Rows are points. Each copy is the shape, with its points in the same order, stretched, turned, moved and blurred by noise. Some copies are also mirrored. Which?

Shape:
[[ 0.75 -0.02]
 [ 0.36  0.17]
 [-0.42 -0.39]
 [ 0.22  0.04]
 [ 0.22  0.07]]
Copy 1:
[[ 0.62 -0.47]
 [ 0.41 -0.15]
 [-0.30 -0.05]
 [ 0.36 -0.07]
 [ 0.34 -0.08]]
Copy 1 is: only turned
Copy 2, 5 rows:
[[ 0.26 -0.81]
 [-0.11 -0.48]
 [ 0.13  0.90]
 [-0.04 -0.20]
 [-0.08 -0.24]]
Copy 2 is: mirrored
Copy 3:
[[-0.29 -0.88]
 [-0.22 -0.28]
 [ 0.76  0.28]
 [-0.06 -0.17]
 [-0.02 -0.19]]
Copy 3 is: mirrored

Shape, 5 rows:
[[-0.36  1.04]
 [ 0.33  0.19]
 [-0.07 -0.23]
 [ 0.21 -0.21]
 [ 0.07 -0.30]]
Copy 1:
[[ 0.81  0.26]
 [ 0.12  0.50]
 [-0.17 -0.22]
 [-0.12  0.05]
 [-0.18 -0.17]]
Copy 1 is: mirrored
Copy 2:
[[ 1.40  0.32]
 [ 0.37  0.71]
 [-0.08  0.08]
 [-0.10  0.37]
 [-0.15  0.13]]
Copy 2 is: mirrored
Copy 3:
[[ 0.21 -0.58]
 [ 0.30  0.16]
 [-0.14  0.26]
 [-0.12  0.42]
 [-0.17  0.41]]
Copy 3 is: mirrored
Copy 4:
[[ 0.46 -0.68]
 [ 0.23  0.02]
 [-0.12  0.00]
 [ 0.03  0.08]
 [-0.09  0.15]]
Copy 4 is: mirrored

Shape:
[[-0.08 -0.49  0.40]
 [-0.11  0.01 -0.05]
 [ 0.63  0.25 -0.46]
 [-0.24  0.20 -0.01]
 [ 0.75 -0.12  0.47]
 [-0.37  0.47 -0.14]
 [-0.18 -0.35 -0.66]
 [ 0.07 -0.37  0.45]
 [ 0.40  0.45  0.36]]
Copy 1, 9 rows:
[[ 0.47  0.29 -0.10]
 [ 0.20 -0.08 -0.06]
 [-0.84 -0.14  0.04]
 [ 0.10 -0.17  0.01]
 [-0.43  0.57  0.53]
 [ 0.07 -0.39 -0.02]
 [ 0.06 -0.28 -0.80]
 [ 0.23  0.51  0.05]
 [-0.34  0.18  0.66]]
Copy 1 is: only turned
Copy 2 (9 x 3):
[[ 0.23 -0.40 -0.06]
 [ 0.06 -0.03  0.17]
 [-0.34  0.52 -0.43]
 [ 0.14  0.02  0.39]
 [ 0.23  0.24 -0.73]
 [ 0.14  0.15  0.65]
 [-0.48 -0.26  0.10]
 [ 0.27 -0.25 -0.17]
 [ 0.36  0.45 -0.13]]
Copy 2 is: only turned
Copy 3, 9 rows:
[[ 0.84  0.12  0.73]
 [ 0.33  0.16 -0.05]
 [-0.70 -0.01 -0.39]
 [ 0.47  0.18 -0.32]
 [ 0.31 -0.34  0.61]
 [ 0.38  0.21 -0.83]
 [-0.26  0.58  0.02]
 [ 0.76  0.04  0.69]
 [ 0.36 -0.29 -0.24]]
Copy 3 is: only turned

Shape, 8 rows:
[[-0.11  0.16  0.05]
 [ 0.13 -0.30  0.07]
 [-0.78  0.28 -0.30]
 [-0.45  0.25 -0.24]
 [-0.25  0.06  0.02]
 [ 0.49 -0.56  0.03]
 [ 0.44  0.12  0.83]
 [-0.39 -0.01  0.39]]
Copy 1, 8 rows:
[[ 0.10  0.18  0.12]
 [ 0.07 -0.09 -0.27]
 [ 0.24  0.73  0.39]
 [ 0.14  0.53  0.24]
 [ 0.18  0.21  0.05]
 [-0.16 -0.29 -0.56]
 [ 0.42 -0.57 -0.03]
 [ 0.52  0.06  0.01]]
Copy 1 is: mirrored
Copy 2:
[[ 0.09  0.09 -0.14]
 [ 0.17 -0.29  0.09]
 [ 0.59  0.28 -0.76]
 [ 0.36  0.10 -0.55]
 [ 0.26  0.01 -0.21]
 [ 0.05 -0.56  0.22]
 [-0.31 -0.07  1.01]
 [ 0.59 -0.02  0.08]]
Copy 2 is: mirrored
Copy 3, 8 rows:
[[-0.11  0.06  0.35]
 [ 0.27 -0.27  0.02]
 [ 0.07  0.92  0.21]
 [-0.05  0.50  0.18]
 [ 0.05  0.24  0.29]
 [ 0.27 -0.68 -0.18]
 [-0.35 -0.82  0.80]
 [ 0.29  0.22  0.66]]
Copy 3 is: mirrored
Copy 4 (8 x 3):
[[-0.19 -0.10  0.25]
 [ 0.15 -0.39 -0.03]
 [-0.84  0.44 -0.16]
 [-0.48  0.29  0.07]
 [-0.31 -0.10  0.02]
 [ 0.65 -0.54  0.05]
 [ 0.20 -1.01  0.68]
 [-0.56 -0.49 -0.13]]
Copy 4 is: only turned

Shape (9 x 4):
[[-0.61 -0.11 -0.20  0.48]
 [ 0.07 -0.06  0.13  0.26]
 [-0.05  0.18 -0.11  0.04]
 [ 0.12  0.89 -0.11  0.03]
 [ 0.69  0.06  0.30  0.30]
 [ 0.01  0.27  0.28  0.00]
 [-0.67 -0.22 -0.44  0.16]
 [-0.12 -0.24 -0.31  0.48]
 [ 0.55  0.43 -0.05 -0.11]]
Copy 1, 9 rows:
[[ 0.16  0.21 -0.37 -0.25]
 [-0.27  0.03  0.25 -0.10]
 [-0.09 -0.21 -0.04 -0.15]
 [-0.27 -0.57 -0.52 -0.22]
 [-0.66 -0.09  0.70 -0.23]
 [-0.37 -0.16  0.00  0.24]
 [ 0.44  0.06 -0.26 -0.28]
 [ 0.08  0.13  0.13 -0.57]
 [-0.35 -0.49  0.29 -0.28]]
Copy 1 is: only turned
Copy 2 (9 x 4):
[[ 0.16  0.46  0.51  0.41]
 [ 0.30 -0.20  0.24  0.02]
 [-0.06  0.20  0.00  0.13]
 [-0.69  0.23  0.44  0.12]
 [ 0.52 -0.45  0.27 -0.42]
 [-0.23 -0.19  0.36  0.31]
 [ 0.13  0.58 -0.06  0.36]
 [ 0.40  0.29  0.09 -0.19]
 [-0.21 -0.15 -0.08 -0.36]]
Copy 2 is: only turned
Copy 3, 9 rows:
[[ 0.36 -0.49  1.02  0.72]
 [ 0.29  0.07  0.19  0.31]
 [ 0.14 -0.04  0.25 -0.05]
 [ 0.45  0.31  0.54 -0.85]
 [ 0.67  0.48 -0.50  0.06]
 [-0.01  0.36  0.23 -0.16]
 [ 0.04 -0.67  0.90  0.64]
 [ 0.58 -0.46  0.36  0.67]
 [ 0.38  0.26 -0.52 -0.56]]
Copy 3 is: mirrored
Copy 4, 9 rows:
[[-0.07 -0.22  0.19  0.97]
 [-0.18  0.30  0.18  0.11]
 [ 0.16 -0.13  0.18  0.16]
 [ 1.05 -0.09  0.26 -0.38]
 [-0.10  0.82  0.38 -0.66]
 [ 0.15  0.28  0.00 -0.05]
 [-0.16 -0.63  0.14  1.09]
 [-0.24 -0.06  0.44  0.55]
 [ 0.41  0.15  0.33 -0.68]]
Copy 4 is: only turned

Shape, 10 rows:
[[ 0.11 -0.07  0.15 -0.24]
 [ 0.72  0.04 -0.14 -0.42]
 [-0.07  0.09  0.07  0.72]
 [-0.09  0.07 -0.02 -0.23]
 [ 0.17 -0.23 -0.33  0.88]
 [-0.14  0.13  0.00  0.40]
 [-0.32 -0.14  0.06 -0.26]
 [-0.17  0.04  0.18  0.05]
 [ 0.69 -1.04  0.12 -0.14]
 [-0.30  0.07 -0.02 -0.36]]
Copy 1:
[[ 0.29 -0.27  0.22 -0.25]
 [ 0.15 -0.81  0.48 -0.24]
 [-0.90  0.20 -0.25  0.14]
 [ 0.34 -0.04  0.26  0.17]
 [-1.13  0.41  0.03 -0.16]
 [-0.43  0.19 -0.11  0.21]
 [ 0.52  0.18  0.25 -0.06]
 [ 0.02 -0.01  0.03  0.02]
 [ 0.00 -0.20  0.52 -1.88]
 [ 0.60  0.04  0.33  0.22]]
Copy 1 is: mirrored
Copy 2 (10 x 4):
[[ 0.00  0.10  0.05  0.03]
 [-0.23 -0.18 -0.34 -0.19]
 [ 0.32  0.48 -0.10  0.73]
 [-0.16  0.13  0.09  0.23]
 [ 0.38  0.02 -0.11  0.91]
 [ 0.10  0.41  0.00  0.60]
 [-0.06  0.07  0.38  0.12]
 [ 0.10  0.32  0.16  0.30]
 [ 0.44 -0.74  0.14 -0.36]
 [-0.19  0.23  0.25  0.16]]
Copy 2 is: only turned

Shape (12 x 6):
[[ 0.39  0.20  0.80  0.19 -0.11  0.03]
 [-0.55 -0.27 -0.02  0.07  0.15 -0.35]
 [-0.61  0.48  0.37  0.04  0.06  0.32]
 [ 0.36  0.23 -0.09 -0.24 -0.31 -0.36]
 [ 0.04  0.01 -0.67 -0.31 -0.08  0.18]
 [-0.22 -0.27 -0.26  0.31 -0.41  0.09]
 [-0.26 -0.05 -0.58  1.00 -0.03 -0.22]
 [ 0.16 -0.41 -0.05 -0.07  0.43  0.31]
 [ 0.08 -0.59 -0.25 -0.16  0.28 -0.25]
 [ 0.23 -0.53 -0.25 -0.17 -0.09  0.03]
 [ 0.29  0.05  0.04  0.16 -0.20  0.26]
 [-0.33 -0.28  0.15  0.58 -0.20 -0.25]]
Copy 1, 12 rows:
[[ 0.81  0.63  0.03 -0.14 -0.29 -0.32]
 [ 0.01 -0.24  0.12  0.16  0.43 -0.49]
 [-0.01  0.24  1.07  0.18  0.23 -0.19]
 [ 0.40 -0.19 -0.36 -0.31 -0.12  0.67]
 [-0.80 -0.19 -0.28  0.25  0.18  0.72]
 [-0.11 -0.28 -0.17  0.98  0.28 -0.08]
 [-0.26 -0.85 -0.70  1.16 -0.27 -0.49]
 [-0.72  0.62 -0.45  0.02  0.15 -0.27]
 [-0.34  0.06 -0.72 -0.10  0.20 -0.19]
 [-0.37  0.15 -0.63  0.18  0.33  0.12]
 [-0.05  0.25 -0.28  0.37 -0.11  0.16]
 [ 0.43 -0.24 -0.12  0.73  0.11 -0.74]]
Copy 1 is: only turned
Copy 2 (12 x 6):
[[-0.32  0.08  0.19  0.50  0.75  0.38]
 [-0.52 -0.57  0.27 -0.41 -0.44 -0.13]
 [-0.54  0.09  0.32 -0.57  0.22  0.50]
 [-0.05  0.27  0.21  0.50  0.00 -0.32]
 [ 0.56  0.16 -0.14 -0.10 -0.37 -0.21]
 [ 0.01  0.07 -0.54 -0.44 -0.07 -0.19]
 [ 0.31 -0.40 -0.59 -1.03  0.48 -0.26]
 [ 0.52 -0.65 -0.07  0.06 -0.15  0.38]
 [ 0.20 -0.70  0.08  0.20 -0.54 -0.19]
 [ 0.31 -0.22 -0.21  0.25 -0.42 -0.11]
 [ 0.27  0.17 -0.16  0.03  0.36  0.08]
 [-0.49 -0.33 -0.28 -0.51  0.19 -0.07]]
Copy 2 is: only turned
Copy 3, 12 rows:
[[ 0.73  0.03 -0.08 -0.24 -0.77  0.24]
 [-0.03 -0.53 -0.45  0.08  0.02 -0.25]
 [-0.28 -0.39  0.33 -0.83  0.23  0.10]
 [ 0.33  0.52 -0.38 -0.01  0.02  0.03]
 [-0.22  0.59  0.24  0.18  0.25 -0.46]
 [ 0.26  0.12  0.27 -0.07 -0.30 -0.60]
 [ 0.92 -0.13  0.31  0.10  0.20 -0.87]
 [ 0.10  0.12  0.28  0.72 -0.50 -0.22]
 [ 0.23  0.12 -0.48  0.88 -0.46 -0.33]
 [ 0.15  0.37 -0.17  0.55 -0.49 -0.41]
 [ 0.49  0.35  0.39 -0.04 -0.39 -0.23]
 [ 0.52 -0.37 -0.18 -0.07 -0.33 -0.50]]
Copy 3 is: only turned

Shape (11 x 6):
[[ 0.05  0.12 -0.55 -0.32 -0.24 -0.15]
 [-0.11 -0.55 -0.18  0.41  0.32  0.35]
 [-0.82 -0.06 -0.03  1.22  0.44 -0.38]
 [-0.18  0.43  0.29 -0.21 -0.38  0.25]
 [ 0.43 -0.53 -0.30  0.33  0.16  0.37]
 [-0.03 -0.59 -0.14  0.74 -0.16  0.04]
 [-0.08 -0.04  0.10 -0.59 -0.39 -0.10]
 [ 0.31 -0.27  0.23 -0.05  0.04 -0.38]
 [-0.26  0.25 -0.01 -0.04 -0.67  0.07]
 [ 0.02  0.37  0.52 -0.17 -0.32 -0.32]
 [-0.39  0.26 -0.08  1.19  0.16 -0.02]]
Copy 1 (11 x 6):
[[-0.11 -0.05 -0.16  0.02 -0.22  0.29]
 [ 0.01  0.46  0.29  0.17 -0.21 -0.20]
 [-0.32 -0.25  1.09 -0.85 -0.50 -0.17]
 [-0.29 -0.32 -0.12 -0.06  0.49  0.16]
 [ 0.42  0.33  0.02  0.43 -0.06 -0.13]
 [ 0.26  0.41  0.07 -0.15 -0.21 -0.31]
 [-0.32 -0.21 -0.49  0.26  0.05  0.03]
 [ 0.06 -0.24 -0.14  0.39 -0.34 -0.44]
 [-0.25 -0.25 -0.37 -0.35  0.27  0.16]
 [-0.13 -0.61 -0.14  0.01  0.20 -0.22]
 [ 0.02 -0.30  0.89 -0.67 -0.10  0.02]]
Copy 1 is: mirrored
Copy 2, 11 rows:
[[-0.39 -0.09 -0.57  0.46  0.35  0.32]
 [-0.06 -0.12  0.31 -0.63 -0.35  0.36]
 [-0.43 -0.14  1.43  0.22 -0.88  0.30]
 [-0.33  0.02 -0.19  0.41 -0.11 -0.51]
 [-0.02 -0.44 -0.21 -0.55 -0.30  0.37]
 [-0.11 -0.17  0.05 -0.38 -0.80  0.43]
 [ 0.04  0.35 -0.54  0.36  0.08 -0.07]
 [ 0.43 -0.19 -0.20  0.23 -0.19  0.19]
 [-0.55  0.13 -0.58  0.41 -0.20 -0.22]
 [ 0.05 -0.04 -0.35  0.69 -0.19 -0.38]
 [-0.58 -0.50  0.81  0.33 -0.76  0.04]]
Copy 2 is: mirrored
